Rows are points. Each table stands for the endless flat space through its points: a line for two points, a plane for three, and so on. Write the one point that lies in both, or say that there is none.
In the rows, zero is written as 128.

First (2 x 3):
[[137  95  88]
 [132 120 123]]
Second (2 x 3):
[[132 104 115]
 [137 119 100]]
They share: [134 110 109]

First:
[[128  96 129 151 143 126]
 [116 108 114 157 149 132]]
Second:
[[124  88 151 144 148 149]
 [124  96 133 150 146 135]]
They share: [124 100 124 153 145 128]

First (2 x 8):
[[101 116 182 141 142 104 126 160]
 [125 146 140  99 148 158 126 130]]
Second, 3 rows:
[[128 124 160 100 149 146 118 137]
 [138 117 142  90 129 158 135 122]
 [123 128 151 115 134 142 134 137]]
They share: no point

First (3 x 11):
[[154 140 159 115 133 143 145 117  95 105 141]
 [159 111 155 118  84 101 118 125  77 131 112]
 [160 128 153 115 109 116 133 126  86 126 123]]
Second, 2 rows:
[[154 156 129 121 114 137 155 110  91 125 124]
 [151 162 123 123 107 144 158 103  93 120 124]]
They share: no point

First, 2 rows:
[[110 129 112 154 133 114 179  66 141 138 170 133]
 [ 98 133 114 140 125 106 169  84 153 146 154 133]]
Second (2 x 12):
[[ 81 126 115 134 113  80 179  99 149 132 151 136]
 [113 146 111 126 113 116 151  75 165 160 127 136]]
They share: no point

First:
[[ 70 100  91  89 154 127 162 182 136 133 153 167 115  92 161  86 106  93]
 [107  92  99  86 133  94 156 168 137 137 163 171 110 110 158 129 130  99]
 [ 68  89  94  87 170 132 143 184 111 140 153 154 126 113 159 100  89  73]
 [ 86  99  99 100 147 124 160 173 136 126 146 161 124 102 161 108 106  92]]
Second (3 x 18):
[[108 113 107 107 138  91 140 177 149 113 145 183 137  93 184 128 117  90]
 [102 103  99 105 128 101 148 165 143 119 145 167 137 105 170 136 125 102]
 [ 96  87  97  89 114 117 172 157 131 133 145 145 119 123 140 136 135 108]]
They share: no point

First:
[[139 128 108  96 175  92 100 155 112 176 155  76 156 135 124 121 104 170
  157 127]
 [167 163  95 136 134  91 123 155  90 146 129 100 153 117 134 114  95 139
  164 128]
 [168 157  71 129 132  87  90 148  66 198 159  32 203 157  86  95  96 125
  104 138]
 [144 126 111 102 162  89 118 169 107 155 145 105 128 102 162 117  87 165
  186 125]]
Second, 3 rows:
[[157 142 125 112 148  96 101 145 107 141 142  97 156 145 116 134 101 168
  170  99]
 [145 166  91 124 178  96 123 145 121 167 128  91 160 129 116 124 127 156
  152 151]
 [154 178  78 115 190  93 121 139 132 181 117  79 170 116 128 135 144 153
  134 176]]
They share: [151 154 108 118 163  96 112 145 114 154 135  94 158 137 116 129 114 162
 161 125]

First:
[[148 157 110 122 112 141 111 121 144 123  87 154  81  85 128 155 188 156
  167 122 112 103 111 144]
 [164 150 115 123 113 162  79 135 131 116 113 159 106  79 137 151 171 136
  142 160 152 125 126 149]
 [173 157 105 122 117 176  66 141 139 113 127 159 101  70 133 155 173 141
  142 162 152 123 126 144]]
Second, 2 rows:
[[155 141 147 108 112 135  91 130 116 107  95 154 131  92 149 133 169 120
  135 170 153 131 127 161]
 [163 153 159  90 116 127  77 128 126  95 105 142 147  86 151 119 171 112
  133 180 151 143 123 157]]
They share: no point

First (4 x 24):
[[161 152 138  65 151 184 151  88 132 150  76 200 184 136  78  93 125 125
  104 159 176 130 116 107]
 [110 116 149  98 134 172 131 103 131 149  74 177 146 145 113 107  98 133
  151 143 131 119 111 171]
 [152 148 141  65 155 186 155  94 133 144  75 198 179 134  83  97 121 124
  107 161 171 134 110 116]
 [129 125 147 108 124 153 122  99 114 160  92 161 152 151 108  89 104 150
  158 123 130  93 121 164]]
Second:
[[112 165 166 125 140 162 196  72  95 160  76 147 144 158  49  65 147 124
  153 149 127  76 102 165]
 [133 126 169  72 177 148 123 127 152 106 137 159 144 163  92  88  78 144
  161 152 144 137  92 134]
 [150 129 164 137 157 150 147 107 117 159  87 153 145 168  86  73 143 109
  165 126  88 119  73 175]
 [126 128 128  78 130 168 160 123  91 151  64 164 182 116 168 123 102 177
  159 118 123 107  75 195]
 [147 111 143  71 158 160 120 141 130 120 114 162 155 141 144 114  79 156
  157 130 131 137  84 160]]
They share: no point

First (2 x 24):
[[111 127 164 111 133 120 153 120 112 118  96 157 120 128 156 163 103 152
  174 158 121  88 156 104]
 [ 99 175 158  75 115 114 141  84 130 142 108 169 156  92 138 157 103 140
  144 152 169 112 138 146]]
Second (4 x 24):
[[ 80 160 145  93 141 170 148 101 159 139 118 127 162 142 108 204 108  94
  222 131 105  92 147 139]
 [110 157 160  78 127 148 161 120 134 154 104 154 157 123 125 201 129 118
  189 132 111  80 163 124]
 [101 156 152  84 134 153 157 113 143 147 108 147 157 127 120 199 120 113
  198 134 112  87 159 128]
 [ 85 137 117 110 162 136 145  84 161 111 110 151 140 115 123 160  80 131
  192 163 150 132 154 127]]
They share: no point
